Each row is a point. Two turns around zero, p and q, are shown by what they do to some points. Write where each new point lands after one turn and then the other. Backwards means that the second turn is done in reverse. Each puzzle has new turns, and all numbers are rounded.

Turn p:
[-22.1  -7.1   9.0] => [-22.0 -10.5   5.0]
[ -5.1 -10.2  10.3] => [ -4.9 -13.0   6.5]
[10.9 13.5 -0.9] => [10.0 13.7  3.8]
[ 16.3   3.8 -18.4] => [ 16.9   9.9 -15.3]
Turn q:
[ 8.6 -5.0  9.7] => [ 9.7 -2.8  9.5]
[-6.6 17.4  8.6] => [-7.2 18.2  6.3]
[-5.3 14.2 14.2] => [-5.2 16.0 12.2]
[-5.6 -9.0  8.2] => [-4.2 -7.8 10.0]
[  1.1   0.1 -31.4] => [ -1.5  -5.1 -31.0]
[  7.8 -17.6  -9.2] => [  8.3 -18.4  -6.9]
Where do these land?
p, then q: [ -8.7 -18.2  -5.3] => [ -6.8 -18.2  -7.5]
p, then q: [ -9.4  14.8 -10.1] => [-11.5  14.8  -7.6]
p, then q backwards: [ 14.0 -14.8   2.8] => [ 13.9 -15.0  -1.9]
p, then q: [ 4.1 18.3 12.6] => [ 2.6 16.8 14.9]

Turn p:
[ 16.7   7.4 -13.5  -5.0  -9.5   2.6] => [ 16.6   8.4 -10.9  -1.6 -10.3   8.1]
[ -0.1  25.8 -17.9   1.4  18.5   2.4] => [  1.6  23.4 -21.6   0.6  17.7  -2.5]
[ 7.0 17.4  6.0 18.8  5.3  2.8] => [ 6.0 14.3  3.2 20.4 10.1 -2.6]
[-27.2 -16.3  -7.6   6.1  16.2  15.3] => [-27.2 -16.8  -8.3  -0.8  19.7  10.8]
[ -2.9  -7.0   0.2 -21.8  -6.9  10.2] => [ -3.8  -1.6   4.2 -20.2  -7.8  13.4]
[-12.9 -12.7  17.3  -2.9  -2.9  -3.6] => [-13.5 -11.5  17.1  -3.9  -3.0  -5.1]
[  9.7 -19.0   8.5  -0.5  18.7 -10.5] => [ 11.4 -19.8   7.5  -6.8  14.6 -12.3]
[ -0.7  -6.2   5.2  -1.9 -17.1  -6.5] => [ -1.2  -5.5   6.7   0.7 -18.0  -2.1]
[ 10.4  10.5   1.6   5.7 -22.4 -12.7] => [ 10.0   9.0   1.7  11.6 -23.2  -7.7]
Turn q:
[-9.7  9.6 -5.8  9.6  1.5 10.1] => [-10.2  10.9  -4.9   9.4   1.0   9.0]
[  1.2 -11.1   4.4  12.4  -6.3 -23.1] => [  3.2 -15.7   3.8  14.2   0.6 -19.9]
[  2.5  15.5  -5.3 -10.5   6.2 -10.9] => [  6.3  14.2  -6.7  -8.1   7.9 -11.4]
[-12.7   9.8  12.1 -25.3   2.5   9.9] => [-10.4  16.1  13.2 -24.4  -2.1   2.2]
[  5.1 -25.3  -6.1 -21.8  12.0   0.7] => [  0.1 -22.8  -5.7 -26.8   6.5   3.0]
[ -1.4  12.1   0.6  18.7 -25.0   8.1] => [ -0.4  11.2   1.0  23.2 -22.6   3.7]
[ 15.0 -10.6   0.2  17.0   9.1   5.0] => [ 11.3 -14.0  -0.7  12.6   8.7  13.2]
Where do these land?
q, then p backwards: [  8.1 -12.9 -24.5   1.7   1.6 -14.6] => [  2.0 -12.3 -23.9   6.8   9.2 -14.0]
q, then p: [ 9.6  3.7 -2.2 -7.6  9.6  3.4] => [ 9.2  5.2 -2.1 -9.3  6.4  5.2]
p, then q backwards: [ -5.6 -10.0  22.2  -3.2   5.6 -11.6] => [ -8.1 -10.3  19.9  -6.0   0.5 -14.0]
q, then p: [ 3.7 15.0 -8.4 20.2 12.0 -0.2] => [  4.8   7.1 -12.3  17.2  18.5   0.8]
q, then p backwards: [-23.9 -15.4  12.1 -17.2 -11.0   6.9] => [-24.4 -11.6  14.3 -17.9 -12.4  -3.1]
q, then p backwards: [  5.6  16.9 -18.9  -7.9 -17.2   2.8] => [  5.1  17.4 -19.7  -7.5 -13.8  -8.6]
p, then q: [ 2.6  2.8 19.7 14.1 -0.5 13.3] => [ 0.3  2.5 19.9 13.8  8.0 11.1]

Turn p:
[ 25.5   4.8 -15.3  20.1 -11.1 -17.6   4.7  12.8] => [ 31.2   8.5 -15.4  17.8 -11.9  -2.9   8.4  10.4]
[-8.6  4.1  6.4 -2.0  7.8  0.8  7.4 12.8] => [-7.2  2.5  7.0 -1.7  8.9 -2.9  7.6 12.7]
[-12.9   4.7   2.8 -17.8 -11.9  -5.1  15.0  -9.2] => [-11.6  -9.5   9.8 -11.8 -15.2 -10.2  13.2  -4.8]
[-13.5  -1.2  -1.3   6.8 -21.3   9.7  -4.2  28.7] => [-16.0  13.9   1.4  12.6 -16.2   1.6  -7.7  26.3]
[  4.2 -19.5  -3.3 -10.0  15.2  -2.9 -27.9 -17.0] => [ -0.3 -13.5 -19.3 -12.3  14.1   2.1 -25.4 -16.1]
[  3.5  -8.4   8.5   8.3 -13.9  -5.6  -4.8  -7.2] => [  6.9  -8.5   4.9   9.5 -10.0  -4.2 -12.7  -3.4]
[-11.9  15.0 -10.9  11.4  -3.2   4.0  -2.8   0.5] => [-8.5 19.8 -1.8  9.6 -2.4 -5.6  4.5 -5.9]
[ -7.7   5.8  18.7 -11.4   2.8  -9.1  12.8  -5.4] => [ -1.9 -10.8  18.9 -11.1   3.1 -13.0   8.6   0.4]
[ 10.4  18.0   1.0  -5.6   5.7  10.0 -11.0   2.9] => [  7.2  19.5   2.8 -14.1   4.6   7.0  -3.9  -1.7]
[ 11.0 -23.3  -6.5   0.1  30.0  15.8  10.8 -18.9] => [  0.1 -21.9  -8.3   1.4  25.1  27.9   7.5 -17.9]
Turn q:
[  3.5  -6.2  -5.5 -17.1 -16.2  -5.8 -16.4 -10.8] => [  1.0  -4.1  -6.5 -10.8 -20.9   7.5 -17.7  -8.5]
[-22.6 -13.4  15.8 -18.2 -11.1  14.1  13.1  11.1] => [-18.0  -1.1  11.2 -18.2 -18.6   3.6  25.4  10.0]
[ -8.3   2.7  14.8 -10.7  13.3 -10.4  12.5  10.0] => [ -9.4  10.3   7.8 -13.7   6.6 -18.8  10.5  -1.0]
[-18.3  12.2   9.8   7.9  -9.9 -14.6   5.8 -10.7] => [ -8.0  -0.5  -9.1  12.9 -12.3 -19.3  10.8 -12.2]
[ 14.7 -14.2 -14.8  -2.8   0.1 -10.7  -6.2 -20.4] => [ 12.8 -18.2 -11.7  -9.1   3.0   5.0 -17.4 -12.7]
[-4.6 -0.6 -0.7 17.8 11.1  1.1 -3.0 -2.5] => [-6.1 -7.7 -0.2 14.0 13.4 -2.2 -0.5  1.1]
[ 16.0  20.4 -15.5  -0.1   6.6 -15.6  15.9  13.3] => [ 23.1  21.4 -13.3  -1.9  13.9 -14.5  -0.7   7.0]
[ -7.5   0.0  10.1 -19.1  19.0  17.2  -8.2  -1.9] => [-22.3  10.4  11.3 -12.8   8.5  14.9   0.6  -8.0]
[ 15.6 -10.8   4.0  20.0 -19.1  -7.2  -7.4  -9.4] => [ 18.4 -21.3   6.7  15.4 -11.7  -2.7 -10.1  -3.8]
[ -1.8  -1.1 -12.4   3.8   4.2   9.3 -16.3  17.3] => [ -7.2   4.6  -0.3   5.1   4.5  10.4 -13.3  20.9]
[13.2 11.0 -5.6 18.4  1.9 22.5 10.2  4.0] => [15.6  6.2  4.1 19.0 13.4 16.0 12.3  7.0]
Where do these land?
p, then q: [-41.0 -10.9   6.9 -33.7   3.6  11.7  -9.5 -21.4] => [-48.3 -13.8 -14.1 -21.2 -17.7  -3.9   3.5 -13.0]
q, then p: [ 11.7  -7.9 -11.9 -11.9   3.6  -2.4  -4.9 -15.8] => [ -2.3  -2.8 -11.2 -14.0  -0.5  13.3  -9.6 -13.2]
q, then p: [  1.5   2.7  12.0  15.9 -12.9  -7.7   8.2  -7.3] => [ 15.5 -12.8   2.9  16.2  -6.5  -4.7   1.7  -3.4]
q, then p: [12.3  5.0 -9.4  8.1 -2.0  7.0 22.2  8.7] => [18.5  2.7 -0.3 -0.3  5.7 13.9 16.7  9.8]
q, then p backwards: [ 15.2   2.9   0.5  13.0  -3.5   6.3 -12.4  10.4] => [ 8.3 -3.4 14.5 17.1 -5.4  5.1 -3.7  8.4]
q, then p: [-15.5  -3.6  -7.8  15.1 -13.8   3.0   3.4  15.7] => [-2.6  2.5 -5.5 17.9 -6.9 -0.4  6.6 23.3]
q, then p: [-19.8  -8.1  -2.7   8.7  35.4   4.0 -11.6  10.4] => [-27.1   1.9  -4.6   2.2  32.3 -12.7  -0.1   9.3]
q, then p: [  6.7  -9.6  16.5  -5.8  -8.6 -17.3   3.9   5.8] => [ 11.9 -14.8   4.7 -10.1 -10.5 -13.5  -7.5   5.7]
p, then q: [ 9.2 14.3 12.4  9.0 -7.0  5.0 -3.0  5.1] => [ 6.5 13.5 15.5 10.1 -3.5 -2.5 -3.4 -5.9]
q, then p: [  9.2  19.6 -13.1 -14.1  -9.5  -7.5  -6.8  -9.0] => [  8.5  19.2 -10.0  -7.1 -13.9   2.5  -2.4 -17.7]
q, then p: [10.5 -4.3 -3.4 -4.4 14.9 -2.0 10.5 -2.8] => [  4.8  -6.0  -3.4 -14.2  13.0   4.9   5.0  -3.6]

Turn p:
[  0.7 -10.8   6.0  -9.1  15.3   0.5   9.7  -6.0 -10.1] => [  1.4  -6.6   1.0 -12.7  14.1   4.2  16.6   0.1  -1.4]
[ 12.3 -11.6 -11.4  -5.7   7.1  53.8  11.3  16.5 -11.7] => [ 30.4   2.2 -15.2 -18.1   2.5  45.3  -6.1  17.4  -6.5]
[ -2.6  14.2 -11.0   7.2  -4.6 -13.6 -15.7  -0.2 -12.1] => [ -9.2  -3.2  12.9  14.7  -4.8  -5.3  -9.8  -5.2 -18.2]
[  5.3   2.1  -1.3   6.3 -15.1  -4.6  15.9   5.0  -6.1] => [  4.6 -10.2   0.8   2.0 -20.9  -1.0   7.1   4.2   0.6]
[ -1.5  10.7 -13.7 -11.7 -13.5  -9.8  17.0   5.6   6.4] => [  0.0   5.8  -8.5  -6.1 -25.6  -7.7   7.1 -10.5  -7.8]
[ -8.5  -5.3  -5.5  22.8  10.8 -12.9   4.1  -2.8  23.4] => [ -6.1  -4.9 -25.0  20.7   7.9 -16.0   1.3  -2.6   8.3]
[ 22.3   0.3  -9.1  -6.2 -11.0   6.2 -11.1  -6.9  -3.7] => [ 16.1  -6.3  11.3  -8.2  -4.1   1.4 -18.7  -9.7  -2.6]
[-7.3 29.6 16.9 -4.6 -0.2 -6.6  5.6 -2.0  8.9] => [-2.8 24.6 11.3 13.4 -8.1 -6.2 16.0 -7.9  7.2]
[ 11.4 -13.3  26.8  -4.6   6.3 -11.6  -7.8  -6.2  20.9] => [  4.1   4.5   5.1  -7.7  18.0 -24.9   0.2   3.3  26.1]
[-17.2  -6.9  -5.4   8.4  -4.4   4.1 -15.7 -11.5  -6.6] => [-20.5  -8.2   1.5   5.8   6.9  11.5 -13.6  -3.5   1.0]
[-15.0  -9.2   7.6  -2.9   9.2  -5.5 -13.1   8.5  -9.3] => [-18.1   2.3   4.6  -3.8  14.1  -1.4  -0.1  14.3  -6.8]
Turn q:
[ -6.6 -21.8  11.4   2.3  21.9  -0.8 -18.2   3.1 -14.1] => [ -3.0 -22.3  11.7   1.4  26.7   0.9  -3.3 -12.5 -12.0]
[ 14.7  -9.6 -14.5  -0.8  -3.6  -6.1 -10.2 -16.1  -4.1] => [ -2.8  -6.5 -19.7   2.9  -1.4  -8.2   2.3 -20.1   5.0]
[-18.0  13.0   3.1  -7.1  -9.0  11.4  12.6   9.6  24.7] => [  2.2  18.8  13.7  -0.9  -6.0   6.0 -11.0  23.6  18.2]
[ -7.4   9.6   2.3 -25.8  -3.2   6.3  -3.7  -6.7   4.0] => [  6.1  10.3   4.4 -20.5   0.2  -7.0 -14.1  -2.1  10.4]
[ 3.7  0.8 -9.0 -1.6  4.7 -8.8 11.3  4.6 -2.7] => [-1.6  3.4 -4.0 -3.1  1.8 -2.0 17.1  3.8  1.0]
[ -1.4  22.3  -6.3  -3.2   5.7  -0.2 -15.7   7.1   7.1] => [  1.4  14.4  -8.5  -0.8   8.5 -13.9 -13.2  12.1  -7.8]
[ -7.1   4.1   2.0  21.5  -1.1  -2.0  18.2 -26.6 -18.9] => [-24.9   6.3   4.3  -0.5 -19.0  15.9  10.2 -17.8 -15.0]
[-6.8 -0.1 17.2  2.7 11.5 11.3 14.4 16.4 27.4] => [14.4 13.6 25.1 15.4  8.7 11.7 -0.2 16.9  8.8]
[ 24.8  25.9  -4.7   8.0   7.9   6.4 -13.1   4.5 -19.7] => [ 12.0   8.3 -25.6  -3.1   1.4  -1.8  -2.5  -0.5 -34.2]
[ -2.0 -16.2   8.4  -4.9 -16.2 -15.8   0.0  -3.2   3.7] => [ -0.9 -17.3   9.9   2.2 -12.6 -11.6   3.2  -4.3  13.1]
[  5.9 -28.0 -10.0   8.8 -18.6  -1.7   4.4   7.4  -7.3] => [ -3.0 -28.8 -11.3   7.1  -8.2   9.9  11.3   1.1  12.7]
Where do these land?
q, then p: [  6.6   6.0  -8.9 -12.8  -6.1   8.4  -3.3   7.3   0.4] => [ 10.1   6.0  -4.1  -7.4  -2.3  -6.4  -9.7  -4.5 -11.2]
p, then q: [ 10.2  16.5   5.6  -3.7  -0.8 -18.6  10.4   2.0   4.6] => [ -0.8   2.2   4.8   2.8 -22.3  -9.4  15.8  -2.3  -4.8]
p, then q: [  4.0 -14.3 -24.6  23.4   7.0  17.4  -9.0   6.7 -11.5] => [  0.4 -23.0 -22.5   5.4  23.5  16.6  -6.2  -3.8  -6.3]
p, then q: [  1.6  26.1  23.4  -4.9   0.1  -3.3  11.1 -26.7   0.4] => [  3.8  24.3  23.2  14.2 -23.2   7.5   3.0 -12.5   0.6]
q, then p: [-12.6 -17.1  -9.7 -11.9  18.8 -10.5  -6.1  -4.2   9.2] => [ -7.0   8.3 -13.0   4.8  21.8 -12.7  15.7  -7.9   6.2]
p, then q backwards: [  8.4   2.0  10.4   3.3  -9.5 -18.3   9.8  -5.8  -4.1] => [  1.2 -10.0   9.3  -4.4  -8.5 -21.2   5.0  -0.1   3.1]
q, then p: [-23.5 -14.6  -0.2  -8.5   6.6   1.9  -9.8   4.4 -11.0] => [-12.7   8.6  -5.2 -15.1  23.8   0.0   3.4   6.7   3.2]
p, then q: [-11.7  21.8  16.0  17.1 -16.6 -10.1   8.2 -19.6  20.9] => [-18.9  15.9  10.2  31.0 -24.6  -2.5  -6.0   2.9   9.8]
q, then p backwards: [ 20.9  -6.9   9.0 -17.6 -10.6   1.3   0.8  -2.6   3.3] => [25.0  1.2 -2.4 -1.8 -7.0  2.6 13.5 -6.9  9.3]
q, then p backwards: [-14.7  -1.9 -14.2   8.4   1.1   7.6 -17.9   4.3  -9.8] => [-15.4 -19.4 -10.6   6.6   4.3   1.5 -13.9   1.0  -1.6]
p, then q: [ 13.2  -4.0  -1.6 -10.9  -5.3   9.9  23.5  11.7  -0.4] => [ 20.2  -0.2 -14.7 -10.9 -11.5   2.0   8.6   3.5  12.8]
q, then p: [ -2.5 -13.6  -5.1  18.2  15.4  14.3 -17.6  22.5  -2.2] => [  5.8  -9.4 -13.5   7.1  27.0  12.4  -3.5  19.4 -13.5]

Turn p:
[  3.8   8.4  -7.3  -7.1  12.7   0.0 -15.7 -12.7  15.7  -3.0  16.1   0.5] => [ -9.9  15.6 -20.1 -14.7  11.0   2.5  -5.6  -7.1   1.0   9.9   2.0   1.0]
[-10.6   3.7  15.7  18.0   7.5   6.4  -9.9  21.7  -1.3   7.0  12.8 -10.8] => [  1.9  -9.4  11.9 -11.3  17.4  -9.3  11.8  10.2  -6.3   8.5  16.6 -17.7]
[ -9.4  15.4 -14.7 -11.1  20.4   5.3   1.1  -7.4 -13.7  -0.8   0.2  22.2] => [-13.0 -10.1  -0.6 -11.6  -6.4  18.7  -2.9  -4.8   5.1  24.3 -11.8  16.3]
[ 12.9 -15.9  19.5  -7.4  10.2   7.6  15.5  -0.6   2.0   2.4 -22.8  13.6] => [ 20.8 -22.0  -8.2   7.1  -9.5   2.1  -7.8  -4.1  11.4  -5.9 -20.9 -12.9]
[  4.7  15.3  12.4  19.0 -13.3 -17.1   0.1 -11.3  13.7  11.6 -19.1  -9.0] => [  0.3  18.0  19.6   9.0   6.6   5.1  -2.5 -11.6  20.6 -18.1   4.2 -19.1]
[ -7.1  13.0  10.6 -10.9  -7.9  -4.9 -10.0 -15.3   3.0   5.4   5.7   7.9] => [ -6.3   2.4  -3.0 -16.7  -4.2   6.8  -4.4 -12.8  13.0  -7.7  13.2   4.5]
[ -3.9 -24.3 -11.3  23.2   9.9  -9.5  19.6  -0.9   2.9  -4.2   3.2  -1.2] => [  7.4  -2.2  10.8  17.0  20.5 -18.9  -1.4  -5.1  -9.9   2.9 -19.8  10.3]
[ 25.2  14.1   0.6 -16.0 -12.4 -12.5  -3.7 -16.6   3.8   6.5   0.4  14.8] => [  4.0  23.3  -7.4 -16.1 -18.9   9.1  -7.6  -4.2  18.7 -11.8  -8.0   4.9]
[ -6.6 -10.7  10.3  20.5 -10.3  -6.1 -14.4  21.5   5.2  -7.6 -20.3 -11.8] => [  2.9  -6.7   9.1  22.3  17.5  -4.8   1.3  23.0   7.2 -13.0  14.9 -13.9]
[ 18.8  13.8   0.3  -6.4   3.4  11.5  11.5  11.9 -25.1 -21.5   7.1 -15.0] => [ 16.0   4.4   1.3  -4.2 -11.4  24.4  11.8  14.2 -31.3   4.5  -3.0  -1.3]
[-12.6   7.5   0.9  -7.1   5.0   2.9  16.9  20.7   9.6 -20.6  13.3 -14.2] => [-12.5  -9.5  -6.6  -3.4  12.5   5.8  22.2   3.5 -27.6 -10.5  -5.0  -3.6]
[-17.7 -12.0  -0.8 -15.6   4.1  13.1 -19.4  -8.3 -11.7 -10.8   5.4 -16.0] => [ -5.3 -12.1 -15.5   3.6  -0.5   2.9 -15.3  -0.7 -18.9   8.3  26.8   7.6]
[ -3.8  -3.0 -11.8   9.4   1.2   4.6   0.2  20.7   1.7  11.2   0.2 -19.4] => [-10.9   2.4   9.6   9.9   1.2 -15.2   7.4  11.9 -13.1   8.3   2.7 -14.7]
[  1.4 -15.6  -9.2 -16.9 -13.9 -14.7  -1.0 -11.2  -5.4  15.6  -7.0  19.5] => [ -4.6  -0.8   0.2  -0.3 -21.7 -13.4 -18.9  -1.2  17.4  -9.3  -7.2  19.5]
[  5.1  -9.6 -15.2   8.4 -16.6  13.4   9.2 -12.3  -0.4   9.0   4.7  19.0] => [  9.1   6.8  -1.2   9.2 -14.3 -15.7  11.9 -11.3  12.8   9.7  -4.7  19.0]
Turn q:
[ 13.5   4.7   9.4  -6.8 -16.1  -2.4  -2.8   1.7 -46.0  -4.1   3.6  10.8] => [-10.6  -3.2 -20.6 -10.9 -19.2   2.4   3.6 -28.4   1.7  29.0  -0.7  13.2]
[ -4.6   1.5   4.4  -9.0  39.5  -0.7  -1.5 -10.5  11.6  -7.3  -9.7  -6.8] => [  6.5  19.8   8.7  -8.6  19.0  -6.9   0.3  -3.2  -9.8 -16.6  23.4 -14.4]
[-1.9  8.8 -7.8  3.4 -5.5 48.5  5.4 -4.1  8.6 10.5  4.5 -1.7] => [ 12.5   7.4  22.8   0.9   5.5  19.4 -16.4  11.8  27.1   6.6   2.8  21.3]
[-11.2  13.2 -14.1   7.5  -3.3   7.8  12.7  10.7  -6.3 -16.4  20.0  -0.4] => [-4.9 -7.3  5.2 26.5 -8.3 14.4  1.0  1.0 -2.6  5.3 17.5 13.6]
[ -3.0   8.4  -3.6   1.0 -15.0  -8.0   5.2   6.0 -47.9  -2.5 -11.0   6.3] => [-27.9  -2.1 -23.3  -8.0 -13.0  14.0  -3.7 -18.7 -10.9  20.5  -1.1  15.7]
[  0.0   8.9   8.4  -0.6  -7.8 -11.9  -7.0   1.9  16.8   7.8  -6.0  11.7] => [  2.7   7.6  -3.1   3.0   2.2 -17.9   6.3  11.6  -5.3  -1.5 -17.0   4.2]
[ 12.5 -14.7 -16.1  -7.6 -14.2  -4.8  -8.9  -8.7  13.5 -16.3  -4.7  11.4] => [  1.7  -5.3 -15.1   9.8  -6.8 -13.5  -5.4  -6.5  20.0 -23.5  -7.9  -1.7]
[ 10.5   2.7   2.8  -2.5   3.4  -9.4 -11.2   2.8  12.7   7.8  -7.4 -33.9] => [  1.7  -2.2  10.9 -17.2 -13.6 -12.5 -11.7  18.6  -8.2  -4.3   3.5 -21.1]
[ -0.7  -0.4  -0.4  15.4  17.3  -9.4  -5.9   2.4 -14.1   3.6   4.9   8.9] => [ -1.3  -0.2   3.8   5.7   8.6   1.3  -2.9 -19.9 -19.0   7.6  -3.4  -4.8]
[ -4.1 -14.6   9.4   7.3 -16.0  -8.4  -4.2 -15.8  18.6 -14.2   0.3   9.2] => [ -1.1  -1.9   3.0   6.3  -5.2  -7.2  21.4  -3.4  11.7 -23.0 -18.1  -2.3]
[-13.9  -4.4  -6.9   0.4 -15.8  -3.1   4.6 -11.8  12.4  14.5  13.3   8.5] => [ -9.6  -4.9   3.9  15.9  11.1  -0.1   9.1  11.9  16.8   4.4 -15.6  -3.9]
[ -8.6 -13.3   0.8   4.7   3.8  -4.6   0.0   8.6  15.3  -2.0  -6.0  -1.4] => [  4.4  -9.9   1.8  -0.7   8.9   0.0   3.9   7.9  -7.7 -17.3  -4.0  -2.4]
[ -0.5  -5.9   8.7 -13.6  -8.4  -7.5 -10.1  14.2  -2.8   9.4   2.6  -8.5] => [ -0.6 -17.6  -4.7 -14.0  -1.8 -13.4   3.1   8.7  -2.4  10.0  -0.2  -0.9]
[ 12.0   5.2   4.9   0.3  38.2  14.0  23.8   2.5   7.7   9.1  -4.4 -14.0] => [ 26.4  20.2   6.6  -8.5  12.6  20.0  -8.7   8.7 -11.4   2.6  21.1 -16.6]
Where do these land?
p, then q: [-12.8 -15.6   6.4   3.8  -9.2  22.3  -4.4   3.5   3.2  16.2  -6.2 -10.7] => [ -5.8 -17.3   6.6  10.2  -9.2   4.7   9.1  -0.2  -1.6   3.8 -11.0 -26.4]
q, then p: [ 21.0  17.6 -15.3 -11.4  -6.0  -9.0  -8.0 -18.5  17.2  -9.7  12.8  19.3] => [ -9.3  34.0  17.4   5.5  24.0   2.4   5.9   0.2  15.5 -10.9  -2.9  -2.8]
p, then q: [ -2.0   1.6  -8.8  13.1  13.3  18.2  -2.9  14.1 -10.6  15.7   1.9  -9.2] => [ -2.1  -9.3   2.1 -14.0   3.7   7.5   2.7  12.2  -9.5  22.7 -10.1 -13.9]
q, then p: [-13.7   4.3  12.8 -22.3  -3.5   1.7 -16.3   9.0  -8.8  -7.1   0.1  -4.7] => [ -9.1  -9.6   0.1 -19.5  -2.0 -12.8  -5.3  -3.1  -0.9 -12.4 -11.8  18.0]
q, then p: [ 14.2  10.4 -13.4   2.5  -6.5 -22.2 -19.4  -4.5   4.6 -22.6 -10.5   4.2] => [ -7.0  17.1  14.1  11.5  11.6  12.3  -4.7   5.7   5.1 -16.1  13.5  24.6]
p, then q: [-15.1 -13.1  12.5  -5.1  12.9  -4.2   1.1  18.2   9.1  19.3   5.1  -5.8] => [-13.2 -19.3  -5.4 -13.5   4.8  -7.3   9.6  -0.3  -8.9  -8.9   9.4 -20.9]
p, then q: [-23.5  -3.0   0.9  13.7   1.4   6.3  19.5   4.7  -6.2   2.7  23.1   2.9] => [ -0.7   6.7 -17.6  -7.0  14.9  10.7  23.0 -13.1  -0.2   8.4  -2.5 -16.2]
q, then p: [ 18.3  -2.4 -21.8  -8.8   1.9 -14.1   2.3 -14.9  -5.7 -13.1 -10.4  27.9] => [-17.9  30.1   1.1  17.4  15.6  12.6  -3.0  -8.7   5.1  13.1   0.5  14.1]
q, then p backwards: [  5.4  -9.1   0.1   3.0   6.2   1.4   8.6  -4.8  -9.8  11.1   0.4 -32.8] => [  2.2  21.3  16.5  -8.5  14.1   1.7  -9.9   7.5 -11.2  12.1  -6.6  -8.9]
q, then p: [  2.8   0.0 -20.3   4.9  -3.8  -8.1   6.9  -9.2  15.5 -18.6  -4.9   6.3] => [ 1.1 10.9  1.2 16.1 21.4 10.8 14.3  5.4 -1.3  0.4  6.5  8.2]
q, then p backwards: [ 17.0 -10.3   1.1   8.2   2.9  -3.5  -6.1 -15.3   0.2 -18.3   9.1  13.7] => [  4.8  -2.6   8.7   3.8 -11.9   7.8  18.8 -19.1  13.5   8.6  -8.1  -0.4]
q, then p: [ -9.9  10.2  22.4   7.1  -6.7 -10.1  -5.2   1.7  -1.2  11.9  -3.7   8.0] => [ -4.0 -15.4  18.9  -0.3 -14.8   8.6  -4.3  -1.6   5.5  -4.9 -12.8  -2.5]
q, then p backwards: [ -2.2  -6.0  21.2   6.1   6.9  27.9  22.8  30.2  -2.1  12.2  -1.8 -21.0] => [  6.6  16.3  19.8   1.9  11.3   4.6  -8.2   9.8 -41.0 -22.5  10.9   7.8]
p, then q: [  5.6  15.8  -8.0  -6.4   8.6  -7.8  -2.6 -28.7   5.2 -16.1 -13.9  10.8] => [  1.8  20.1  18.5   3.1  10.8  -2.4 -17.5  -0.7  16.7 -10.3  -3.1  19.1]
q, then p: [ -4.9  -0.4  10.2  -8.2 -18.3   1.2   3.8  14.6 -10.4  16.3  -1.2  -9.0] => [-10.6 -15.5  -2.0   0.8 -19.7 -18.8  -1.0   8.2   3.4  -0.4  -6.2  -1.7]
